Each point is reached from the start by the listed moves, each made once or not at all, plus a little noise. Say if it took an odd or an even number of moves. Then give how often each move was made.
In the rows, 128 means zero.

Moves:
(1): [156 115 123  65 105 126]
(2): [120 181 178 127 152 116]
(3): [119 104 127  79 123 137]
Start: [146 122 120 129 138 144]
Points:
[155 133 167  15 135 137] -> odd (1, 1, 1)
[148 123 121 131 136 143] -> even (0, 0, 0)

Moves:
(1): [122 116 110 148 113 155 131 109 115 108 130]
(2): [125 143 109 142 147 142 109 101 130 154 133]
(3): [138 152 108 125 125 119 129 151 171 127 109]
(4): [128 108 153 132 147 133 107 132 137  99 132]
(5): [126 127 102 122 143 107 110 112 110 133 124]
(6): [142 102 108 102 121 102  91 155 155 161 154]
(7): [136  94 123  90 135 136 119 156 145 149 120]
(8): [126 137 129 148 138 112 103 151 100 144 117]
(9): [ 81 136 124 141 110 116 132 127 127 124 118]
(10): [123 120  97 150 149 121 156 125 143 133 134]
(11): [128 126 115 109 135 152 135 146 138 118 159]
Start: [152 115 129 139 128 137 132 136 140 123 135]
Points:
[103  69  88 155 181  95  92 173 134 136 113] -> even (0, 0, 0, 1, 1, 0, 1, 1, 1, 1, 0)
[155  74  45 129 202 126  73 140 186 152 203] -> even (0, 1, 0, 1, 1, 1, 0, 0, 0, 1, 1)
[155  78  49 140 184 200 122 160 225 113 156] -> odd (1, 1, 1, 1, 0, 0, 1, 0, 0, 1, 1)
[104 106   7 161 151 137 123 119 187 156 107] -> odd (1, 1, 1, 0, 1, 0, 1, 0, 1, 1, 0)
[118  49  43  84 117 138  81 175 161 147 172] -> even (1, 0, 0, 0, 1, 1, 1, 0, 1, 0, 1)

Moves:
(1): [156 124 131 128 143 151 126 125 103 127 123 152 131 141 109 132 133 123
 113 131 133 109 119 125 136 138 135]
(2): [120 132 114 157 110 120 137 141 135 111 130 127 123 134 107 113 167 130
 102 150 111 134 126 133 138 116 147]
(3): [121 107 133 133 126 127 128 126 122 120 122 119 122 133 132 121 133 116
 123 132 139 113 109 126 143 125 111]
(4): [132 119 118 150 139 103 141 119 127 147 135 136 113 106 130 121 132 131
 121 127  91 119 121 132 119 157 129]
(5): [126 133 132 122 130 143 129 123 140 133 113 119 130 118 120 131 138 120
 117 133 119 137 124 133 138 131 141]
(6): [120 113 125 133 130 133 131 135 118 126 141 147 140 125 142 114 132 112
 120 134 120 124 122 115 122 113 143]
(7): [127 130 121 156 127 120 148 134 122 123 128 134 119 122 159 138 142 128
 107 133 148 134 127 118 144 113 155]
(8): [144 123 115 128 111 142 120 143 146 136 147 127 138 120 123 130 103 119
 113 115 136 137 107 124 119 142 128]
(9): [140 138 123 133 114 123 133 115 119 156 156 130 111 140 115 122 143 103
 139 123 134 117 141 131 110 111 136]
(10): [106 131 107 109 130 127 125 111 119 137 135 129 132 125 121 120 107 147
 114 129 136 135 123 132 132 136 138]
(11): [129 132 128 137 124 123 128 111 139 122 138 131 134 114 120 122 130 122
 130 151 135 121 127 127 120 132 134]
(12): [134 130 135 119 138 115 130 108 117 116 125 113 129 127 137 104 139 121
 132 106 134 134 103 105 133 135 137]
(13): [139 126 130 144 141 138 131 114 128 137 114 120 128 137 131 125 119 127
 134 136 120 143 133 144 133 118 132]
(14): [123 143 101 128 132 135 107 121 125 122 101 112 135 125 129 139 131 127
 150 133 135 123 126 130 122 148 128]
(15): [131 143 129 120 118 125 134 128 135 140 123 120 111 138 129 130 119 134
 149 143 108 120 116 123 138 117 114]
(16): [121 141 138 129 128 121 107 142 116 148 121 144 117 129 122 118 130 133
 124 127 122 142 130 131 139 121 129]
(17): [126 118 124 126 124 133 120 128 134 121 134 136 157 153 119 136 134 121
 139 130 121 136 125 135 133 124 141]
(18): [119 127 152 141 120 125 122 123 131 126 132 124 118 137 122 146 125 117
 127 134 125 133 131 118 117 134 131]
(19): [138 124 114 120 132 130 124 132 135 120 132 124 127 129 135 129 122 110
 133 123 127 127 151 124 129 129 131]
(20): [120 132 126 136 108 139 151 126 129 148 120 134 136 122 129 133 132 112
 153 125 151 136 114 129 137 139 133]
(21): [139 114 136 151 150 113 132 132 125 140 121 119 155 116 116 123 134 144
 126 147 129 134 138 115 108 116 129]
(22): [131 129 118 125 139 127 125 123 131 139 133 144 127 133 132 124 128 139
 132 133 137 138 149 121 137 137 106]
(23): [126 122 126 120 126 131 127 140 135 144 131 135 130 134 131 120 148 131
 131 134 128 126 142 117 128 132 148]
(24): [129 121 122 129 140 131 125 142 139 130 120 125 121 139 122 132 126 136
 132 124 141 134 108 139 125 112 132]
Start: [140 130 130 126 109 117 122 123 120 124 148 120 112 143 131 141 129 119
 129 125 154 116 130 135 126 134 151]
Points:
[104 107  72 133 107 101 114 140 133 174 159 164 105 162 110  82 181 108
  97 186  78 132 132 124 180 138 194] -> even (0, 1, 1, 1, 1, 1, 0, 0, 0, 1, 0, 0, 0, 0, 1, 1, 1, 0, 1, 0, 0, 1, 1, 0)
[108 123  93 150 134 117 116  63 112 172 125 107  88 138 140 131 109 107
 133 177 103 129 106 129 151 172 145] -> even (0, 0, 1, 1, 1, 1, 0, 0, 0, 1, 0, 0, 1, 1, 1, 0, 0, 1, 0, 0, 0, 1, 0, 0)
[172 124  34 168 126 122 122 132 128 221 159 154 118 148  62  98 176 124
  94 189 121 114 102 114 107 151 214] -> even (1, 1, 0, 1, 1, 1, 0, 1, 1, 1, 0, 0, 0, 1, 1, 0, 0, 0, 0, 0, 1, 1, 1, 1)
[154 116  80 218 153  88 123 129 143 154 120 106 106 153 117 129 153 118
 146 204  90 138 142 124 102 125 167] -> odd (0, 1, 0, 1, 0, 1, 0, 0, 0, 0, 0, 0, 1, 1, 1, 0, 0, 1, 1, 0, 1, 1, 0, 1)
[140 133  84 155 105  99 138 106 109 208 171 153 145 189 103  62 190  94
 163 172 139 170 152  99 149  89 223] -> even (0, 1, 0, 0, 0, 1, 0, 0, 1, 1, 0, 1, 1, 0, 1, 1, 1, 0, 1, 1, 1, 1, 1, 0)
[157 126  25 172  96 117 146  89 151 226 161 119  70 137 146 128 125  84
 172 166 196 126 107 135 146 169 189] -> odd (0, 0, 1, 1, 0, 0, 1, 1, 1, 1, 1, 0, 1, 1, 1, 0, 0, 0, 1, 1, 0, 1, 1, 1)
[128 141  87 140  92 119 107  64 132 160 174 105 100 135 135 120 161  74
 105 145 223 132 100  85 135 171 205] -> even (0, 0, 1, 0, 1, 0, 1, 1, 1, 1, 1, 1, 0, 1, 0, 0, 0, 1, 0, 0, 0, 1, 1, 0)
[146 156  72 206  88  82 126 133 150 197 137 132 123  96  90 114 154 131
 151 195 130 141 106 121 120 174 150] -> even (0, 1, 0, 1, 0, 0, 0, 1, 0, 0, 1, 0, 0, 1, 1, 1, 0, 0, 0, 1, 1, 1, 0, 0)
[172 138  81 155 103 154 138 113 144 234 137 116 142 142 121 120 147  80
 185 177 165 145 137 110 114 130 182] -> odd (0, 0, 0, 0, 1, 1, 0, 1, 1, 0, 0, 0, 1, 1, 1, 0, 0, 0, 0, 1, 1, 1, 1, 0)
[129  91  33 231  90 106 120  99 136 139 194 118 109 162 116 127 152  48
  96 177 151 127  86 144 118 126 249] -> odd (0, 1, 1, 1, 0, 1, 1, 1, 1, 1, 1, 0, 1, 1, 0, 0, 1, 1, 1, 0, 0, 0, 0, 1)
[145 123 103 137 113 147  77 107 139 140 113  99 137 164 118 108 129  73
 158 151 145 146  25 133 155 112 184] -> even (0, 0, 1, 0, 1, 1, 0, 1, 0, 0, 1, 1, 1, 1, 1, 1, 1, 0, 0, 0, 0, 0, 0, 1)
[109  99 148 223 115  96 141 127 126 136 135 142 148 152 114 108 225  78
  98 191 195 177  68  91 166  88 231] -> even (0, 1, 1, 0, 1, 1, 1, 0, 0, 0, 1, 1, 0, 0, 0, 1, 1, 1, 0, 1, 1, 1, 0, 1)

Moves:
(1): [117 112 125 115 115 126 123 128 107 115 145 106 132 139 132 123 107 135
 128 135 117 103 132 114 146 131 122]
(2): [121 138 125 116 141 121 116 114 123 121 132 131 110 125 127 144 117 120
 114 144 131 129 129 127 119 141 128]
(3): [125 133 131 131 111 130 131 127 121 135 128 137 132 118 119 125 128 125
 128 122 133 136 111 126 137 133 138]
(4): [118 132 138 132 121 118 135 119 138 132 123 118 143 126 127 126 126 137
 126 114 128 130 136 129 135 136 137]
(5): [133 136 123 126 129 120 129 139 133 137 139 139 130 127 130 145 136 128
 110 126 131 122 130 119 130 126 123]
(6): [113 131 138 127 125 127 116 138 116 137 125 112 137 126 135 128 121 123
 127 111 145 131 137 119 130 140 130]
(7): [120 117 133 132 142 135 130 139 112 162 131 161 137 145 130 143 145 124
 124 129 129 139 118 112 105 121 138]
(8): [ 99 140 122 141 140 122 110 140 118 139 129 146 120 146 134 134 137 121
 145 132 141 124 136 144 121 117 146]
(9): [123 111 118 141 123 121 128 137 124 113 125 115 140 128 128 120 127 124
 135 127 137 126 136 123 137 128 140]
(10): [118 130 123 120 120 125 114 118 133 137 147 125 130 140 124 107 130 136
 115 134 113 147 135 127 131 131 138]
(11): [138 135 141  98 143 118 113 123 128 108 133 117 124 128 126 121 133 112
 130 129 133 120 128 124 128 132 131]
(12): [126 130 149 131 129 142 123 144 133 109 126 144 112 131 146 128 135 123
 124 136 141 124 136 145 125 112 123]
(13): [118 153 128 131 127 142 132 118 122 132 123 138 125 123 112 131 121 135
 126 122 134 138 136 122 112 118 125]
(14): [119 116 121 130 128 122 116 130 132 122 135 146 120 121 131 127 118 132
 116 125 134 140 127 127 118 125 127]
(15): [121 134 133 146 121 117 120 132 127 135 132 126 132 124 125 112 129 137
 135 135 142 140 124 123 112 134 135]
(16): [131 108 115 129 126 140 117 118 121  99 127 142 126 142 134 130 130 144
 143 126 130 131 150 120 142 144 138]
(17): [125 138 124 104 136 122 129 125 134 137 131 131 108 140 123 119 118 123
 118 148 124 119 137 133 114 143 132]
(18): [114 120 146 135 142 129 123 142 131 124 129 137 129 125 110 138 132 137
 141 137 128 138 132 132 129 127 147]
(19): [118 128 135 128 127 140 126 115 135 125 131 119 121 127 117 132 139 130
 123 127 131 118 118 127 120 133 118]
(20): [135 117 123 121 141 139 134 130 124 123 134 131 118 128 142 136 137 117
 123 117 116 127 125 131 119 135 138]
(21): [129 139 128 140 118 121 121 140 139 128 118 135 110 144 135 124 113 120
 124 118 129 125 126 127 127 134 128]
(22): [124 130 131 138 118 130 127 139 151 123 104 127 132 111 129 114 131 117
 130 140 114 113 132 119 142 138 135]
(23): [131 125 133 131 131 117 115 132 125 141 112 137 129 131 139 131 135 134
 111 138 131 109 113 143 125 131 139]
(24): [116 126 139 123 119 120 119 132 118 137 128 126 121 132 124 129 125 147
 130 134 134 147 130 112 121 120 148]
Start: [139 123 119 119 126 129 131 129 134 139 119 123 150 134 149 118 109 139
 145 120 114 134 130 144 139 101 122]
Points:
[ 33 147 175 128 118  99  36 182 126 190 148 180 111 160 145 113 124 168
 101 159 179 168 135 159  84 106 200] -> odd (0, 0, 1, 0, 1, 1, 0, 1, 0, 1, 0, 1, 0, 1, 1, 0, 1, 1, 1, 0, 0, 0, 1, 1)
[ 51 133 161 125 117 107  33 187 109 137  95 195 129 189 193 131 102 149
 120 109 165 112 180 100 126 106 193] -> odd (1, 0, 0, 1, 1, 1, 1, 1, 0, 0, 1, 1, 1, 1, 0, 1, 0, 0, 0, 0, 1, 1, 1, 1)
[ 66 176 148 113 122  91  75 178 108 202 105 163 142 167 172 107 104 105
 111 113 143  92 133 110 102 148 198] -> odd (1, 0, 1, 1, 1, 1, 1, 1, 0, 0, 1, 0, 1, 0, 1, 0, 1, 0, 0, 1, 1, 1, 1, 0)
[ 23 170 161  88 147 113  62 141 114 183 156 150 134 159 113 120 118 121
 111 146 128 136 150  95  91 159 205] -> odd (1, 1, 1, 1, 1, 1, 1, 1, 0, 1, 1, 0, 1, 0, 1, 0, 1, 1, 1, 1, 0, 1, 0, 0)
[ 65 162 124  61 189 115  49 125 104 195 158 191  94 178 151 152 132 107
  60 136 146 136 135 134  43 127 170] -> odd (0, 1, 0, 0, 1, 1, 1, 1, 0, 1, 1, 0, 1, 1, 0, 0, 1, 0, 1, 1, 0, 0, 1, 0)
[ 91 130  94 112 148 113  60 126 139 143 115 165 109 173 176  92 122 136
 130 184 105 124 162 158 112 161 197] -> odd (0, 1, 0, 0, 0, 0, 0, 1, 0, 1, 0, 0, 0, 0, 1, 1, 1, 0, 0, 1, 0, 1, 1, 0)
[ 63 159 151 146 137 115  91 189 125 146 131 173 117 160 129 118 117 160
 156 164 173 158 174 144  82  76 191] -> odd (0, 0, 0, 0, 1, 0, 0, 1, 1, 0, 0, 1, 1, 0, 1, 0, 1, 1, 0, 0, 0, 0, 0, 1)
[ 56 127 139 104 102  93  63 164 133 128 134  72 146 174 170  89 103 118
 126  96 117 105 171  96 161 136 194] -> odd (1, 0, 0, 1, 1, 1, 0, 1, 1, 1, 1, 0, 0, 0, 0, 0, 0, 0, 1, 1, 1, 1, 0, 1)
[ 22 122 160 145 126  86   7 182 117 117 125 202 116 191 160 110 102 170
 122 169 160 149 186 104 113 116 237] -> odd (1, 1, 0, 1, 1, 0, 1, 1, 1, 1, 1, 1, 1, 1, 1, 1, 0, 1, 0, 0, 1, 1, 1, 1)

Moves:
(1): [132 122 134 133 140 127 131 123 130 125 118 127 123 108 116 139 116 121
 144 125 133 135 124 123]
(2): [147 165 132 109  98 126 130 102 121 137 136 145 149 103 129 142 134 130
 123 118 113 114 116 121]
(3): [108  96 120 156 180 133 123 139 103 114 132  94 136 110 180 118 124  94
 126 129 110  95 122 146]
(4): [124 122 120 131 126 117 136 133 161 125 125 111 135 131 108  98 152 119
 118 153 133 122 147 107]
(5): [109 113 123 145 127 134 109 124 150 116 107 142 118 145  97 121 129 125
 127 121 138 102 156 113]
(6): [124 132 124 125 131 119 119 109 141 112 124 135 149 126 136 128 159 117
 134 128 117 127 124 154]
(7): [127 125 123 123 130 128 143 137 119 127 128 137 133 125 125 113 136 131
 113 135 106 127 128 138]
(8): [131 157 130 115 110 120 149 100 101 122 120 141 131 155 121 123 143 135
 118 139 126 127 111 125]
(9): [147 167 135 148 137 123 128 111 129 135 119 128 124 123 124 136 117 140
 125 137 121 137 129 128]
(10): [133 146 146 130 127 112 117 141 105 120 128 139 128 144 146 128 117 107
  97 147 115 137 112 151]
(11): [149 151 121  95 109 104 162 150 139 123 165 162 114 130 119 171 119 143
 141 123 144 128  87 121]
(12): [134 125 127 120 152 107 118 106 116 133 133 141 126 123 147 121 128 130
 132 120 118 133 117 134]
(13): [154 116 145 105 160 110 140 133 110 112 141 122 129 121 126 122 144 115
 152 126 139 130 117 141]
(14): [112 139 128 125 131 137 123 142 123 113 134 146 128 125 131 108 129 117
 138 118 131 131 131 132]
(15): [156 139 120 139 140 146 134  76 145 143 117 129 127 126 132 128 153 112
 108 121 123 127 127 111]
(16): [131 102 126 106 139 126 126 152 145 132 107 131  93 126 135 127 108 147
 179 130 148 108 118 122]
(17): [125 126 150 147 136 129 126 136 122 128 122 138 130 128 137 126 142 122
 137 131 105 136 112 127]
(18): [138 123 126 128 118 119 141 137 150 140 129 133 132 124 131 141 113 129
 132 116 141 128 133 115]
(19): [124 118 142 123 138 140 134 111 148 128 131 123 136 137 128 130 118 130
 133 122 127 128 135 119]
(20): [159  91 107 145 138 152 111 106 162 116 111 124 154 138 108 122 136 136
 114 141 127 120 126 100]
(21): [135 120 141 121 141 125 134 128 133 117 121 145 142 103 163 158 150 132
 139 151 135 135 131 123]
(22): [150 135 130 144 114 133 125  88 133 116 128 118 123 129 121 113 128 139
 121 117 106 133 129 125]
(23): [133 113 123 142 136 143 131 117 123 134 143 119 135 125 134 134 122 121
 138 139 126 128 132 134]
(24): [111 129 143 140 113 128 130 148 136 133 135 126 119 120 126 129 119 139
 118 131 146 123 117 133]
Start: [ 97 159  73 102 124 156 107 129 111 106 116 105 158 145 146 118 107 132
 139 118 130 106 136 127]
Points:
[158  98  67 129 195 168 142  36 249  27  56 157 179 139 162 119 176 103
 200 136 127  40 101  44] -> even (1, 0, 1, 1, 1, 1, 0, 1, 0, 0, 1, 0, 0, 1, 1, 1, 1, 1, 1, 1, 1, 1, 0, 0)
[ 71 114 102 102 158 127 113 154 187  71  82 131 188 104 212 116 129  97
 141 163 123  16 137 135] -> even (0, 1, 1, 1, 1, 1, 1, 0, 0, 1, 0, 0, 0, 0, 0, 1, 0, 1, 1, 0, 1, 0, 0, 1)
[172 246 109  80  73 124 142 145 137  95 113 210 152 155 145 164  75 169
 155 141 139  86  22  96] -> odd (0, 1, 0, 0, 0, 0, 0, 1, 1, 1, 1, 0, 0, 1, 0, 1, 1, 1, 0, 1, 0, 0, 0, 1)
[162 127 118 109 207 147 111  48 136  81  92 125 177 160 160 108 134 156
 213 153 122  95  65 137] -> odd (0, 0, 0, 0, 0, 1, 0, 1, 1, 0, 0, 1, 1, 0, 0, 1, 1, 0, 1, 1, 0, 0, 1, 1)
[135 137  80 107 156 164 104  73 169  18 151 134 204 122 140 113 136 109
 157  84 120  30  89 126] -> odd (0, 1, 1, 0, 1, 1, 0, 0, 0, 0, 1, 0, 1, 1, 0, 0, 0, 0, 1, 1, 0, 1, 0, 1)

Moves:
(1): [124 127 140 138 118 124 141 136 129 137 111 122  97 124 128 104 136 146
 143 137 111 139 134 139 143]
(2): [142 121 136 141 125 134 142 123 132 136 131 127 114 132 126 135 112 112
 131 131 103 140 127 135 131]
(3): [140 130 129 128 136 124 124 141 127 126 136 127 126 128 133 120 136 136
 110 140 114 130 125 137 138]
(4): [119 121 135 133 134 130 104 117 135 129 137 154 122 127 135 133 111 119
 110 122 125 125 160 120 111]
(5): [134 131 137 133 126 140 129 120 113 126 114 131 134 116 115 132 115 122
 109 114 124 136 126 121 126]
(6): [135 137 111 140 118 127 134 126 113 128 125 132 119 115 124 110 115 129
 133 126 122 127 120 107 116]
(7): [137 124 124 140 122 136 119 118 141 128 139 119 127 144 147 132 118 124
 140 134 133 129 140 123 122]
(8): [120 143 155 111 144 140 116 100 115 118 117 118 117 113 115 134 105 131
 140 116 112 123 135 132 101]
(9): [126 133 119 121 119 128 147 111 132 128 117 125 139 143 153 126 127 129
 148 124 128 131 131 110 121]
(10): [105 140  94 124 136 147 120 142 113 123 128 132 135 129 125 127 127 123
 116 108 149 143 141 131 109]
(11): [139 107 162 114 133 136 118 119 123 128 135 129 108 148 153 135 129 123
 138 121 130 123 133 115 105]
(12): [119 127 143 119 114 119 120 137 134 122 111 130 137 132 136 150 128 138
 110 125 101 131 112 136 118]
(13): [117 138 128 119 135 127 122 136 138 135 115 137 127 130 126 126 120 151
 125 149 138 116 118 125 129]
(14): [125 121 122 125 142 127 130 134 130 113 120 113 111 110 143 127 112 149
 121 131 142 135 129 136 111]
(15): [133 105 133  92 128 138 120 122 125 116 112 119 114 117 125 126 150 109
 129 124 120 122 147 142 135]
(16): [129 135 140 131 146 116 116 133 118 135 130 122 146 162 124 131 131 113
 109 114 119 108 130 122 160]
(17): [132 124 144 136 139 136 134 130 110 157 145 127 135 112 122 129 155 110
 144 120 122 127 153 121 126]
(18): [131 139 123 146 126 119 125 132 136 128 117 137 120 123 145 139 142 119
 118 131 121 133 125 139 118]
(19): [125 124 117 135 120 115 119 138 125 109 139 130 122 141 134 138 134 132
 130 150 148 125 141 113 106]
(20): [122 129 127 102 128 133 139 125 127 135 135 115 110 114 135 124 135 132
 132 133 138 120 146 119 150]
(21): [118 107 137 121 159 131 114 125 142 115 132 124 122 137 103 123 145 124
 115 123 131 125 139 117 145]
(22): [113 157 160 115 135 118 117 139 118 136 118 125 146 124 130 114 116 138
 165 116 128 145 132 104 123]
(23): [122 124 153 132 129 108 116 127 114 146 138 129 149 129 150 138 131 127
 128 135 125 141 112 125 105]
(24): [112 127 122 124 130 142 135 133 123 108 129 142 133 127 129 122 134 119
 120 118 127 123 119 127 132]
Start: [119 113 144 119 121 122 141 117 135 115 123 134 122 124 117 127 118 104
 148 110 133 131 154 137 108]
Points:
[105  91 234  77 141 127  89 107  77 124 116  98 109 180 200 154 161  80
 169  94  81 139 223 117  31] -> odd (1, 0, 1, 0, 0, 0, 1, 1, 1, 1, 1, 1, 0, 0, 1, 1, 1, 0, 1, 0, 0, 0, 1, 0)
[117  99 249 112 142 131 105 118 113 141  84 117  96 113 140 131  96  75
 152  69  53 160 234 128 104] -> odd (1, 1, 0, 1, 1, 0, 1, 0, 0, 0, 0, 1, 0, 1, 1, 1, 1, 0, 0, 0, 0, 1, 0, 0)
[146  80 189  82 133 142 129  83 148 124 108 115 100 202 173 142 111  69
 172 110 108 104 184 112 113] -> odd (0, 1, 0, 0, 0, 0, 1, 0, 1, 0, 1, 0, 1, 0, 1, 1, 0, 0, 0, 0, 0, 0, 0, 0)
[ 82 158 200  96 153 116 135 121 102 131  52 108  90 116 178 148  84 141
  98 106  64 165 151 152  74] -> even (1, 1, 1, 0, 1, 0, 0, 1, 1, 1, 0, 1, 1, 1, 0, 1, 0, 1, 0, 1, 0, 0, 1, 0)
[ 79 118 127 115 148 150 143 142  93 127 115 130  72  90  77  87 148 122
 143 118 161 135 220  77 107] -> odd (1, 0, 0, 0, 1, 1, 0, 0, 0, 1, 0, 0, 1, 0, 0, 0, 1, 0, 1, 1, 1, 0, 0, 0)
[ 97  95 163  82 135 123 111 119 159  51 103 132  62 116 193 124 114  93
 140 118  91 151 225  83  63] -> odd (0, 1, 1, 1, 0, 1, 1, 0, 1, 0, 0, 1, 0, 1, 1, 0, 0, 1, 1, 1, 1, 1, 0, 1)
[ 68 169 218  88 163 109 109 102 102 124 100 121  97 120 196  74  56 155
 181 115 100 130 191  70  77] -> even (1, 0, 1, 1, 0, 1, 1, 1, 1, 0, 0, 0, 1, 1, 0, 1, 0, 0, 0, 1, 0, 1, 1, 1)
[ 95 101 176 115 173 144 145 106  83 147 151 138 114 159 168 131 165  30
 144  56 110 135 194  70  91] -> even (0, 1, 0, 0, 0, 1, 0, 0, 1, 1, 1, 0, 0, 0, 0, 1, 1, 1, 0, 1, 1, 0, 1, 1)
